Rows are points. Each copy is the shape, with its points in the same order, turned, moved and blurred by noise. Some copies are also mirrored. Which?

Shape:
[[  0  11]
 [-24   6]
 [ 23 -58]
 [ 25  -6]
 [ 24  13]
 [ 11   2]
 [-21  32]
 [-48 -22]]
Copy 1, 8 rows:
[[ 11   0]
 [ 31 -15]
 [-38 -51]
 [-19  -2]
 [-10  13]
 [ -2  -1]
 [ 40  12]
 [ 40 -48]]
Copy 1 is: mirrored
Copy 2, 8 rows:
[[ 19 -25]
 [ -1 -43]
 [-17  41]
 [ 24   4]
 [ 36  -7]
 [ 19 -12]
 [ 21 -58]
 [-39 -30]]
Copy 2 is: mirrored
Copy 3 (8 x 2):
[[ 17 -12]
 [ -8 -17]
 [  9  60]
 [ 34  14]
 [ 41  -4]
 [ 24  -1]
 [  9 -43]
 [-38   1]]
Copy 3 is: mirrored

Shape:
[[-25 -32  11]
 [-19  23 -18]
 [-38 -11  18]
 [-23  13  11]
 [ 48  35   9]
 [ 18  14   2]]
Copy 1 (6 x 3):
[[  2 -36  23]
 [-20  -7 -30]
 [-24 -32  14]
 [-29  -9  -1]
 [ -4  60  -3]
 [ -3  22  -3]]
Copy 1 is: only turned
Copy 2:
[[-19  15  28]
 [  2  -2 -29]
 [-31   0  12]
 [-14 -16  -7]
 [ 52 -49  -1]
 [ 27 -22   0]]
Copy 2 is: mirrored

Shape, 6 rows:
[[  0  32  -5]
 [ 17  34 -22]
 [-10 -13  43]
 [  5 -38 -14]
 [-20  12 -17]
 [-58  -8  22]]
Copy 1 (6 x 3):
[[-35   2   2]
 [-39  28  -1]
 [ 15 -33  25]
 [ 31  13 -14]
 [-21 -10 -21]
 [  0 -60 -14]]
Copy 1 is: only turned
Copy 2, 6 rows:
[[ 25 -32  -1]
 [ 44 -17  11]
 [-31 -10 -31]
 [-19  16  24]
 [  5 -33  21]
 [-49 -46  -4]]
Copy 2 is: only turned
Copy 3, 6 rows:
[[  7  43   4]
 [  3  48  32]
 [-22  -2 -35]
 [ -8 -21  25]
 [ 24  18  10]
 [ 33 -15 -40]]
Copy 3 is: only turned

Shape (8 x 4):
[[-33   9  13  52]
 [-14  27 -22   8]
 [ 10 -23 -34 -53]
 [ 38 -25 -44 -14]
 [-24  17   3 -13]
 [ 25  10  40  34]
 [-23  10  20   6]
 [ -8  20  10  13]]
Copy 1:
[[ 25  16  10 -53]
 [-23   1  22 -16]
 [-43 -23 -38  39]
 [ -8 -43  -8  43]
 [-24  24  -7  -9]
 [ 44  34  20   9]
 [ -1  32  -4 -21]
 [  0  22  12 -11]]
Copy 1 is: only turned
Copy 2 (8 x 4):
[[  7  24  48 -26]
 [ 24  19  10  18]
 [  7 -13 -60  26]
 [-24 -29 -31  33]
 [ 18  38 -18  -4]
 [-55  35  24  -7]
 [  7  35   7 -22]
 [ -6  24  17  -1]]
Copy 2 is: mirrored
Copy 3, 8 rows:
[[ 46 -25  28 -26]
 [  2 -14  28  15]
 [-18  50 -18  42]
 [-35  55   5   2]
 [ 15 -19  -7  25]
 [ -3 -29 -12 -52]
 [ 25 -21  -9  -1]
 [ 12 -22   4  -8]]
Copy 3 is: only turned

Shape:
[[ 33   3 -12 -32  -7  15]
 [ 19 -26  -5 -10  -8  -8]
 [  8   5  -7  -6 -15   7]
 [  5  24   0   8  -8  19]
 [ 33 -16  -4  -4 -19  17]
 [ -1  43  -6  28  17  34]
 [-14   6  -6 -26  -3   9]
 [ -2  19  37  12 -25  -3]
 [  6  15 -11  -3   2  -2]
 [-10   8  16  -8  12  12]
 [ -8   2  17   2  22 -12]]
Copy 1 (11 x 6):
[[ 11  21   9 -26  12  29]
 [-24  -4   0 -13  13  15]
 [  4   2   5  -7  -5  16]
 [ 21   9  -4 -12 -19  -1]
 [ -7  -2  12 -34  -1  20]
 [ 37  26 -18 -22 -41 -27]
 [  7  25  10  16  -1   7]
 [ 25 -32  12   4  -6 -21]
 [ 10  11 -16  -1  -7   9]
 [ 11  12  10   6   3 -16]
 [  2   1  -7  10  16 -28]]
Copy 1 is: mirrored
Copy 2 (11 x 6):
[[-24  31 -11  31 -17 -13]
 [  4  10   9  27 -12   6]
 [-15  13   1  15   7  -7]
 [-34   0  -7  -5  14  -5]
 [-18  16  -1  37  -8  16]
 [-60 -23  -4 -25  14  -6]
 [-15  22  15   0   6 -28]
 [ -2  14  -7 -21  32  19]
 [-16  -1  -3   4  -1 -19]
 [-19  15  15 -19  -4 -10]
 [ -1  -4  18 -23 -15  -3]]
Copy 2 is: only turned
Copy 3:
[[ 20  15 -16   4 -41 -11]
 [ 13  18   8 -15 -12 -13]
 [ -6   4  -1   9 -27  -1]
 [-15 -10  -4  30 -22  -1]
 [ 14  16  14   8 -32 -25]
 [-27 -35 -22  45 -12 -14]
 [-14  17 -21   0 -17  11]
 [-10   0  30  33  -2  24]
 [ -6 -10 -13   3 -17   3]
 [-11   8 -15  21   6   5]
 [  0  -5  -5   6  23  11]]
Copy 3 is: mirrored
